Each row of a before or after table is a point. One or more steps were done to the points. Then noise was added and the rows were shuffled. The steps act on columns, c1 being the first. What was done? A step turns or swaps two columns, mirrors them in a line or flattens them onto one, adds a multiple of one to another, or multiplies or shifts one. Angles are multiples of 10 degrees, from the lower column toward the higher: turns from -170 to 170, lines from 10 to 170 but not 90. Use the fewest steps. Two steps may share a column if one is a turn and the other turns, adds or multiplies; they go together, in the order done. Otherwise the lowest column goes first.
In the rows, zero is written as 128.

Before (10 x 2):
[[136 107]
 [ 93 102]
 [ 91 151]
 [119 136]
 [125 104]
 [111 135]
 [118  66]
 [143  94]
 [ 71 130]
 [143 139]]
After (10 x 2):
[[151 166]
 [104 155]
 [180 145]
 [124 151]
 [148 128]
 [118 189]
 [139 126]
 [112 144]
 [121 111]
 [169 120]]
Steps: turn c1 and c2 by -160 degrees

Before, 11 rows:
[[ 93 139 109 105 123  86 124 156]
 [142 140 152 178 122 108 150 135]
 [178 178 110 135 126 109 102 146]
 [100 173 178 136 136 103 160 173]
 [102 147 119 157 131 129 143 151]
 [149 126 129 165 130 151 184 108]
 [ 95 140 108 116 130 150 170 113]
 [107  88 153  97 125 150 157 173]
 [108 104 150 174 181 130 100 148]
 [174 109  92  93 158  82 103 149]
 [ 96 116 101 133 152 125 154 175]]
After (11 x 8):
[[ 96 137 174 131 129 149 113  63]
 [107 121  93 125 182 129 145  97]
 [103 172 152 142 139 102 183 121]
 [173 100 109 119 159  85  89  98]
 [108  81 153 112 123 148 159 126]
 [102 154 145 139 130 129 122 103]
 [141 152 145 135 120 105 155  84]
 [ 92 130 129 132 120  84 111 106]
 [146 136 183 130 133 152 140  60]
 [ 97 117 158 126 155 123 106 125]
 [177 174 104 147 132 114 107  93]]
Steps: flatten c2 and c4 onto the line at 20 degrees; mirror c3 and c7 in the line at 50 degrees; shift c8 by -50

Before:
[[112 115 149 114 126 136 117 158 156 138 117 138]
 [103 131 152 124 142 150 136 129  84 117 142 125]
 [130 120 134 129 142 100 142 182 144 117 107  57]
 [101 131 152 117 139 117 142 150 148 139  99 144]
 [117 117 109 113 132 142 151 130 143 117 130 132]
 [147 135 126 132 123 160 133 123  53 120 105 132]
 [140 137 136 125 147 157 149 136 152 137 102 136]
 [123  92 154 151  84 126 144 127 139 114 135 122]
 [128 134  97 143 163 148 132 130 140 135 113 140]
 [113  94 147 111 159 131 144 127 133 126 114 121]]
After (10 x 12):
[[119 133 211  99 138 115 143 150 160 138 111 142]
 [128 111 196 129 143  99 142 183 153 118 115  59]
 [116 140 159 138 163 147 133 131 146 136 123 140]
 [137 140 184 145 124 160 134 124  11 120 117 130]
 [132  60 207 105 159 131 145 126 136 125 124 122]
 [109  56 215 139  83 125 146 126 146 114 144 122]
 [139 147 194 137 147 158 148 135 166 139 112 134]
 [114 135 211 107 143 149 134 127  58 116 152 126]
 [132 106 169 109 131 143 152 129 153 116 140 133]
 [129 101 210 107 126 135 117 159 173 137 126 139]]
Steps: turn c1 and c4 by 50 degrees; multiply c2 by 2; shift c3 by 60; multiply c9 by 1.6; shift c11 by 10

Before:
[[149 111 124 140 133 152 154 141 131 134 171  92 116 133 128 130 100 104
  166 126]
 [125 114 135 131 159 142 124 125 143 135 133 109 141 105 137 177 111 132
  171  99]
 [ 95 148 132 120 181 183 111  91 140  99 166 119 100 147  92 185 169 121
   74  86]
 [146 114 173 153 122 102 155 111 100 188 110 164  96 207 150  95 182 153
   94 115]
 [115  73 117  87 146 137 165 126 107 129 111  83 135 128 132 144 133 109
  176 117]
 [106  87  89 110 113 148 136 145 135 133 121 104 125 129 132 110 115 142
  162 120]
 [166  82 161 148 104 112 178 125 104 149  96 154 129 149 172 108 143 141
   55 121]
 [ 87 124 124 151 161 152 156 123 148 113 133 102 124 117  92 140 113 108
  124  73]
 [148  81 164 162  90 102 167 138 117 154 126 118 126 168 143 154 178 149
  112 137]]
After, 9 rows:
[[147  81 164 161  97 102 166 138 117 154 114 118 126 167 143 155 182 114
  112 137]
 [106  87  89 111 129 148 135 146 135 133 122 105 125 128 132 110 124 113
  163 121]
 [146 113 172 154 104 102 155 111 100 189 120 164  95 208 152  95 171  97
   95 115]
 [114  73 116  87 130 136 166 125 107 130 153  82 134 129 132 144 123 126
  177 117]
 [167  82 161 148 114 112 179 126 104 149 139 154 129 149 171 109 150  97
   56 121]
 [125 115 135 132 143 140 125 124 143 135 123 109 142 104 136 178 101 130
  171  98]
 [ 87 125 125 152 144 153 155 124 148 114 139 101 123 117  92 141 102 146
  125  72]
 [ 94 147 131 120 124 183 110  91 141 100 108 119 101 147  93 185 136 162
   75  85]
 [149 111 125 141 141 152 155 141 131 135 118  92 117 133 128 129 105 177
  166 125]]
Steps: flatten c5 and c17 onto the line at 120 degrees; turn c11 and c18 by 130 degrees

Before, 10 rows:
[[105 148 130 143  87 131 140 168 139 131 149 109 158 120 109 165  81 154
  108  85 158 118 117 111 100 120 132 136  85 158  97  98 159 206 139  87
  151 101 156 134 102 158  85 109 133  92 109  92]
 [140 172 108 154 107  94 123 133 157  97 104 131 126 146 165 132 147  91
  103 100  80  86 151 134 105 106 153 146 143 172 112 138 135 131 142 165
   76 154 124 120 161 116 106 156 125 164  87 154]
 [ 67 113 132  99 115 141 131 136 199 151  97 114 109  95 132 130  76 149
  155 145 137 165 141 169 137 126  88 133 138 161  99 120 172 146 157 156
   91 135 113 125 102 101 139 118 178 144 112 126]
 [132 157 136 167 132 142 176 118 127 101 112 116 117  88 136 100 161  71
  181  77 131 138 124 161 108 102 132 112 142 106 184  85 134 161  93  84
  121 162 141 143 144 107 134 135 138 149  89 158]
 [ 96 160  97 105 118 114 138  84 134 125 158  86 120 150 160 111 152  83
  192 152 145 104 135  99 129 167 174 133 140 165 174 165 105 179 123 142
   92 165 123  76 150 117 149 148 119 111 158 132]
 [ 53 166 115  95 130 141 168 139 141 160 139  85 148  85 120 117 111 155
  109  73 145 128 126 108 169  95 168 109 120 104 100 159 132 123 135  95
  139 169 130  96  92 106 117 158 132 123 169 127]
 [108 121 107 124 120 111 146 128 163  94 158 129 135 127 158 150 106 140
  160 114  82 166 151 139 129  87 109 150 159 143  99 134 140 126 149 136
  148 134  94 146  81 108 147 165 172 107 156 128]
 [115 115 181  97 149 145 171 161 129 127 120 109 104 157 109 156  85 119
  106 136 141 143 136 151 120  99 103 123 146 113 176 105 171 148  87 134
   66  90  90 132 137 139 159 148 149 146 157  99]
 [131 174 165 130  60 113 163 141 140 142 101 117 155 137 107 139 159 124
  105 143 102 133 121 114 165  98 129 148  91  96 119 149  87 150 142 160
  128 103 167 105 133  92 149 100 143 147 105  77]
 [140 100 122 130 121  64 159 160 189 173 114  95 155 112 133 121 137 114
  103 132 113 109  97 130 151 134 122  93  96 157 151 133 163 123 136 163
  148 179 136 139 133 112 133 114 170 135 110  96]]
After, 10 rows:
[[ 95 160  96 104 118 114 136  83 133 126  98  86 120 150 160 113 153 123
  192 152 144 104 129  99 130 168 174 135 139 166 173 165 105 180  83 142
   91 164 123  76 150 117 147 150 119 111 159 131]
 [109 121 107 124 119 111 146 129 162  93  99 130 134 126 159 152 106 148
  160 114  80 165 126 140 128  86 111 160 159 142  98 135 139 127 139 135
  148 134  93 147  81 108 148 165 171 107 158 129]
 [137 172 108 154 106  93 122 132 157  97 152 130 126 144 164 132 148 141
  103  99  79  86 128 134 105 107 152 157 144 171 112 137 136 132  91 164
   75 154 124 120 161 116 105 157 126 164  88 153]
 [104 150 131 142  87 131 139 168 138 132 107 110 159 120 108 166  81 139
  109  86 160 116 115 110  99 121 132 125  86 159  97  97 159 206 153  88
  150 100 156 133 102 158  85 109 134  91 109  91]
 [ 52 167 116  96 129 141 166 138 142 161 118  85 148  84 122 117 110 135
  110  72 144 128 140 107 170  96 168 115 120 103 100 158 132 123 155  96
  138 170 129  96  92 106 117 158 132 123 170 127]
 [133 158 136 166 132 142 175 118 126 102 144 117 118  87 136  99 161  94
  182  77 129 138 137 162 108 100 131 115 142 107 184  85 136 162  70  83
  122 162 141 144 145 107 134 135 139 148  88 157]
 [131 176 165 131  60 113 163 142 140 141 155 117 155 138 107 139 159 143
  105 143 102 133 106 114 165  98 126 135  92  96 120 149  87 151 125 160
  128 104 167 105 134  91 150 100 143 146 105  77]
 [116 115 180  98 149 145 171 160 128 127 135 109 105 158 108 156  85  86
  108 136 141 142 136 151 119  99 103 130 146 113 175 105 171 149 120 136
   66  91  90 133 136 139 159 148 149 146 157  99]
 [141  99 123 128 121  65 159 161 188 172 142  95 157 111 134 121 137 136
  102 133 112 111 135 130 152 134 121  81  96 158 152 133 163 123 115 164
  147 179 135 140 133 112 133 114 169 135 110  95]
 [ 68 113 133  98 115 142 130 135 200 149 159 113 110  94 131 130  76 156
  154 145 137 164 133 170 136 126  88 142 138 161  99 120 172 146 149 155
   91 135 112 126 101 102 138 119 179 143 111 127]]
Steps: multiply c11 by -1; swap c18 and c35; turn c23 and c28 by 50 degrees

Before (12 x 64):
[[114 163 143 105  86 132  73 176 126  87 111 155 151 115 129  78 172  87
  133 154 172 145  82 191  99  51 127 113 147 131 137 126 133 181 151  99
  188 183 174 151 131 120 168 111 128 113 113 160  87 127 160 165  91 115
  167  97  87 141 124 121 139 131 138 122]
 [172  92  91 119 143 154 138 127  95 141 127 110 117 154  86  92 138 143
  113 119 136 108 149 149 133 133 111 176 138 134  80 124 119 136  85 114
  127 129 156 157 119  99 136 166  89 155 136  91 124 145 114 129 117 128
   96 145 137 161 143 128 100 179 110 114]
 [101 108 106 140 107 106 123 102 162 105  65 106  76 130  99  78 181 201
   85 101 151 106 106 171  60  73 159 136 126 129 127 160  98 169 115  76
  177 137 143 142  74 143 133 158  97 143 103 122  92 174 105 137  97 109
  139 152  77 115 168 106  86 138 127  73]
 [151 101 113  92 112 166 128 143 101 145 121 133 154 162 100 136 116 111
  137 105 141 115 131 123 123 124 120 142 116 116 119  92 133 124 133 178
  134 119 116 102 144 107 131 118 109 131  91 135 148 131 132  98 119 138
  108 114 132 139 164 123 127 143 120 138]
 [107 124 101  99 134 184 114 136 109 142 127 122 144 160 125 156 129 155
  156 133 115 136 125 128 141 131 124  80 144 118 163 114 143  91  97 113
  139 110 138 107 163 139 109 128 129 103 117 157 119 103 133 130 113 137
  119 101 128 134 125 125 149 129 126 156]
 [105 132 114 136 105 170 111 143  84 110 116 123 154 163 151 128 135 132
  146 155 123 122  98 136 115 100 108 115 141 105 157 108 150  96 140 131
   93 122 116  88 128 127 103 108 123  97 135 142 125 118 163 112 133 141
  140 118 127 109  90 110 149 124 133 162]
 [113 113 149 111 143 182 139 150 105 122 141 113 150 166 116 150 134 113
  175 130 134 151 129 122 137 117 107  97 126 139 141 126 172 129 131 130
  128  89 121 100 142 104 104 127 120 105 119 130 139 130 156 118 118 152
  118  95 116  90 121 122 126 138 122 163]
 [149 119 115  76 155 202 136 154 106 136 137 109 139 161 120 113 123  98
  153 141 137 106 124 124 137 123 110 127 121 125 141  95 120 139 126 129
  132 127 120 131 143 135 109 153  98 116 141 124 119 142 166 104 131 137
  107 125 144 148 152 125 127 116 118 151]
 [104 118 126 128 146 143 115 150 121  99 103 148 142 172 125 140 110 139
  145 135 174 127  98 138 120 106  97  92 150 140 151 137 149  98 138 132
  139 122 109 103 129 164 100 113 148 118 149 170 117 126 139 133 131 138
  127 122  94 117 107 135 153 128 139 155]
 [125 114 112 178 128 140 132  87 158 133  94 102 107 146 110  83 140 188
  121 121 134  98 106 158  78  90 150 158 128 159 121 137  90 186 102 110
  152 141 169 187  72 107 134 149 100 167  99 128  97 167 101 143 115 124
  125 177 106 167 183 115  98 179 115  83]
 [167  58 112 103 165 188 147 176  95 160 144 124 148 148 119 124 115 120
  146 136 117 111 118 138 143 136 119 138 106 160 117 112 115 126 109 104
  106 134 128 107 136 110 131 152 105 144 101 118 136 130 112  96 131 119
  115 131 156 154 136 103 119 161 119 128]
 [ 93 121 127 129 120 143 110 126 113 112 131 124 167 162 140 137 125 151
  129 130 137 144 105 131 139 129  72 107 118 134 162 111 143 102 146 106
  103 104  91  99 146 140  85 132 120 107 138 158 140  86 153 144 134 140
  146 105 124 107 155 136 134 121 140 149]]
After (12 x 64):
[[171  93  91 119 144 154 139 126  95 141 127 117 118 155 129  92 138 143
  112 119 136 110 150 149 133 131 112 177 139 134  80 124 172 134 147 113
  126 129 156 158 119 100 136 167  89 129 136  92 124 145 110 130 117 171
   97 145 137 162 143 155 100 179 110 115]
 [150 119 114  76 154 203 137 154 105 136 138 139 139 160 142 112 123  97
  153 140 136 106 125 124 137 122 110 126 122 125 142  94 133 139 107 130
  133 128 120 130 145 135 108 153  98 125 140 124 121 142 149 103 130 131
  108 125 145 150 153 116 128 114 117 153]
 [166  58 113 103 165 188 147 177  95 159 143 121 148 148 119 123 115 120
  146 136 118 109 117 137 144 135 118 138 105 160 117 113 151 127 111 104
  105 135 129 107 136 109 132 152 105 104 102 118 136 129 116  95 132 141
  115 130 156 153 135 144 118 161 120 128]
 [152 101 112  92 112 167 128 142 101 144 122 132 154 164 145 136 115 111
  138 105 142 115 130 122 124 123 120 143 116 115 120  94 121 125 136 179
  134 119 114 102 144 107 131 119 109 121  91 136 148 130 134  97 120 153
  108 114 133 140 163 133 127 144 120 138]
 [114 163 142 106  86 131  72 176 127  88 112 149 151 114 118  78 171  87
  133 154 173 145  83 192  98  51 128 113 147 131 136 126 105 181 119  98
  188 183 174 150 131 120 167 111 129 121 113 160  86 127 164 164  92 130
  167  97  88 141 123 114 139 131 136 122]
 [102 108 106 140 107 105 124 104 162 106  64 113  76 131 121  78 182 200
   84 100 152 105 105 171  61  73 159 137 126 129 128 162 150 168  57  75
  178 136 145 140  74 142 134 159  97 106 106 122  93 173 102 138  97 162
  139 153  77 115 169 143  86 139 126  73]
 [115 112 149 111 142 183 141 150 106 122 140 136 151 166 159 150 134 113
  174 130 133 151 128 123 137 117 108  97 126 139 142 126 111 129 250 131
  128  89 122  99 141 104 105 128 121 123 119 130 139 130 142 117 119 130
  117  95 118  90 121 105 126 138 121 162]
 [105 118 125 126 146 144 115 149 121  97 103 138 142 172 147 140 112 141
  145 135 174 126  98 137 121 106  97  92 150 140 151 137 111  98 176 132
  139 122 110 104 131 164 101 114 148 136 151 171 117 126 146 133 131 125
  126 123  94 117 106 118 152 128 139 156]
 [105 132 115 137 105 169 112 144  83 110 115 144 153 163 141 128 135 132
  147 155 124 123  98 137 116 100 109 115 140 103 157 107 109  97 178 131
   94 121 116  88 127 129 103 108 122 110 136 143 125 117 152 111 133  98
  140 117 128 108  88  96 149 125 134 162]
 [125 114 113 178 128 140 131  86 157 134  93 111 106 144 128  83 140 188
  121 122 133  98 107 157  79  90 149 158 128 160 122 137 166 187  48 111
  151 142 168 187  71 108 134 148 100 115  99 128  97 167  97 142 116 146
  126 177 106 167 183 167  98 179 114  83]
 [107 125 100  99 134 185 113 135 109 143 128 128 144 160 148 157 129 154
  157 133 115 136 126 129 142 130 125  81 143 117 162 113 152  90 203 112
  140 109 138 107 164 140 108 129 129 126 117 157 121 103 129 130 113 123
  120 101 127 135 125 102 147 130 124 156]
 [ 94 121 125 130 121 143 111 127 113 112 133 138 166 163 144 137 126 152
  129 129 137 143 104 130 139 128  72 107 118 134 161 111 105 101 153 107
  102 105  91  99 147 141  84 131 121 137 138 159 141  85 145 144 134 109
  146 105 124 106 155 107 134 121 140 148]]
Steps: flatten c12 and c51 onto the line at 60 degrees; add 0.3 times c31 to c54; turn c15 and c54 by -110 degrees; turn c33 and c35 by 110 degrees; multiply c35 by 3; swap c46 and c60
